Rows are points. A path goes straight from each point to the next, and from the last back to the first. The post is the endless flat space through its rows: a point in 2 columns, a line in 3, a plane in 4, and so on, so that a path can go around it. How many times does the path go around the post? Going back the other way cancels.

Post, 2 rows:
[[ 12 -10  44]
 [-19  -4 -18]]
Path, 28 rows:
[[-49  41 -81]
 [ -6   1  40]
 [-25 -24  -1]
 [ 30 -37  68]
 [ 27   3  28]
 [  3  17   4]
 [-16  10  47]
 [ -8 -34  99]
 [ -3 -22  21]
 [ 32 -15  38]
 [-14  16 -27]
 [-62  37 -57]
 [-58  -9 -22]
 [-23 -40   2]
 [ -4 -22  10]
 [-39 -39   5]
 [-36   0 -14]
 [ 18  44  15]
 [ 42   5  60]
 [ 22 -53  38]
 [-43 -45 -12]
 [-58 -10 -35]
 [ -6  11   9]
 [  0   7 -10]
 [ 30 -22  55]
 [ -4 -32  28]
 [-39 -35  23]
 [-24  25   1]]
Times around: 0

Post, 8 rows:
[[-45  -1  63 -33 -16  38  16 -19  38]
 [-32  13   2   7  10 -64   0  44 -23]
 [-42 -27  -5 -21   0  40 -28   3  54]
 [ 42   6  -2 -24  42 -26 -26  19  -4]
 [-43   2 -30   3 -12  -9   9 -15  -2]
 [-59 -17 -30  35  13 -19  18   0 -17]
 [ -4 -10  10 -15  21 -37 -72  23 -15]
 [ 16 -10  15 -18 -31  28 -44   1  18]]
Path, 30 rows:
[[-82   4  33  17 -37 -19 -27  18  28]
 [-33  33 121 -10  27 -50 -30  30 -38]
 [-10 -11  35 -58   8  41 -48  12  10]
 [-47 -13  74 -50  26  13 -22   7   9]
 [ 15  11  53 -35  51   3 -44  53  14]
 [ 39  33 -87  34  -4 -18 -15  37   7]
 [  2  -2   3  27 -21  39 -58 -46   6]
 [-83  15  43   0   4   3  -1  14  -3]
 [ 14 -11  -2 -35  32   4 -74  21 -16]
 [ 15 -23 -51  11 -49  25 -11   3   4]
 [-16   1 115 -58 -18  14  12   0  58]
 [ -2   3   1   1  46 -21  23  22  22]
 [-11  34  -1 -60  14  -9 -52 -22   5]
 [ 28  -7 -19 -36  10  21 -51 -21 -48]
 [-24  -7  87 -24  11 -24  16  30 -27]
 [-25   2   6  -6  -4 -35  10   5   7]
 [-31  41  18 -26  -7 -60  -5   0  29]
 [-57  -1  43  -1  20  -8 -13 -11  26]
 [  1   3  -6  17  19 -62  19  26  25]
 [-13 -72 -17  -2  19  21 -30   2  22]
 [-19 -33  25 -38  51 -59 -50   5 -46]
 [-28 -18 -72  29  18 -31   9  19 -45]
 [-18 -35  13 -29  68  29 -54  22  39]
 [-32   3  12  -5  16 -18 -42 -24 -10]
 [-21  14   6  -6  19 -45   4  10   6]
 [  7 -20  16 -20  12 -58 -81  44 -15]
 [  7 -15 -30  12  21   2  13  -8 -22]
 [-71 -18  20 -43 -12  52 -13 -18   9]
 [-30 -25  26 -16  34 -15  -6  25   6]
 [ 30  -2  22 -24 -33 -51 -80  50  21]]
Times around: 1

Post:
[[ -4 -11 -17 -11  21   3  27  16  37  31   4   2  24 -26  22   5  35  12]
 [-13  28   4 -16 -93   9 -28 -17   8 -18  45  18  32   6  49   7 -19 -27]
 [ 35  -5  40  -9 -41 -50 -13 -42   0 -10  62 -46  16 -48 -45  34 -31  20]
 [  5 -56   2   4  21  -3   1 -40 -14  27 -32  17  23 -43 -32 -19 -51 -18]
 [ -7  28   4 -38 -38   0 -52 -12  -1  29  36  16  16  52  39 -22  -7 -12]
 [  2 -35 -13  24 -43  29 -30  11 -14  22  -3 -42  -4  58   0 -14  35  -2]
 [-35 -24  37 -67 -33  37 -26  25   9   0  19  39   5   1  17  26   6 -38]
 [-34 -34  12 -10  20  43 -42  54 -16   6 -20  72 -13 -14  27 -18  39 -23]
 [-66  34  22 -24 -27   7 -25  64  -3  47  16 -18 -40  -5 -24  10 -10 -42]
 [-64  44   3 -44  38  22  -7  -4   7   3  17 -45  15  -3 -53 -11 -13 -21]
 [ -6 -44  -6 -21  -3 -65  -7 -32 -24 -15 -14  -9  -8  -1  -7  -4 -16   9]
 [ 20   5 -11 -28  12 -13   1 -46  -8  -7 -30   5 -11 -24  -6  27  36  16]
 [ -5  19 -82 -39 -35  14 -18  12 -56  11   5  51  15   8   9 -53  13  22]
 [ 32 -47 -26   8   9  41   1   6 -40   9 -25  -3 -15 -11  37 -10   9  15]
 [-67  -2  11  16  14  22  35 -48 -26  56  43 -14  50 -53   3  24 -34 -18]
 [-26 -32  29   6 -41  30 -15 -14  40   5  51  30 -15  -9  43  32   6  -6]
 [-43 -86 -10 -28 -16 -23 -42  10  -9  40   3  -2   3 -46  37 -34   4  -7]]
Path (22 x 18):
[[ -54  -37   52  -49   85  -12  -60    9  -25   27   25  -20   -6   19
   -52  -44  -18  -25]
 [ -34  -47    6 -107    6  -28  -28  -34  -24  -34   32    0   -1   34
   -37  -12   55   45]
 [  34   -6  -10  -20   17    4   68   11  -23   60  -41   30   -9  -41
   -23   18  -57  -30]
 [ -12   19  -17  -59   33   -4   -6  -79   -7  -11    8   10   25   36
   -43   10  -31  -29]
 [  18   88    0   -5  -58   17  -33  -13   -7   14  -11   38  -43   -4
   -13    6   15  -27]
 [ -12  -42   45  -26  -10   25  -20  -19  -21   34   31   42   11  -52
    13   29   -2  -56]
 [ -15  -37   24   16   27  -47    4  -31  -74   12    2  -54   27  -39
   -60   41  -33  -12]
 [ -16  -47   38  -10  -22   -1  -11   19  -38   -4  -37   43   26  -79
    15   29  -44  -23]
 [ -43  -78   33 -111   -4   32  -36   21   16   15   -1   25  -41   77
   -40    7   36   -3]
 [ -35  -31  -35  -89  -16   43   -6  -16   16   17  -33   -2   45   37
    27  -53   -6  -68]
 [ -32  -37  -18   11   14  -23  -78  -22   15   57    1    3  -13  119
    43  -43   36   -7]
 [ -15   11   14   28  -26   24   -5   14   15    6   93  -13   16  -21
    54   32  -30   11]
 [  11   -1  -26   23    2   -1  -50  -47   41   22    4   41   18   16
     5  -38   44   11]
 [  27    7  -76   56  -72   49   18  -26  -10   80  -37   27   20  -77
    17   16  -16  -51]
 [ -19   -8  -42  -24  -18   54  -34  -12  -38   -9  -26   64   10   42
    -7    9   56   12]
 [ -13   47  -10   51   34  -17   19  -50  -55   54  -13    3   69  -15
     4   32  -48  -31]
 [   8  -33  -35    0  -42    1  -14   -7  -19   -4   11  -20   54   32
    42  -51  -16   38]
 [  -5    5   52  -18  -26  -13    2   21    4  -11   34   21   -7  -64
   -59   46   65   14]
 [ -24  -23  -29  -14  -37   10   54   -9  -72   81   19    6   41  -16
    12   -1   -1   17]
 [  28   39   14   12  -18   15  -60   29  -23    6  -11   -5  -33   51
   -65   -1   -2    9]
 [  51   13  -23   -8   15   80   -3  -12  -26   50   46   25   33    3
   -12    1  -23   45]
 [  14   31  -16  -10   21  -49  -23    2   -1  -44   21   -5   -9  -12
   -10   15   34   24]]
Times around: 1
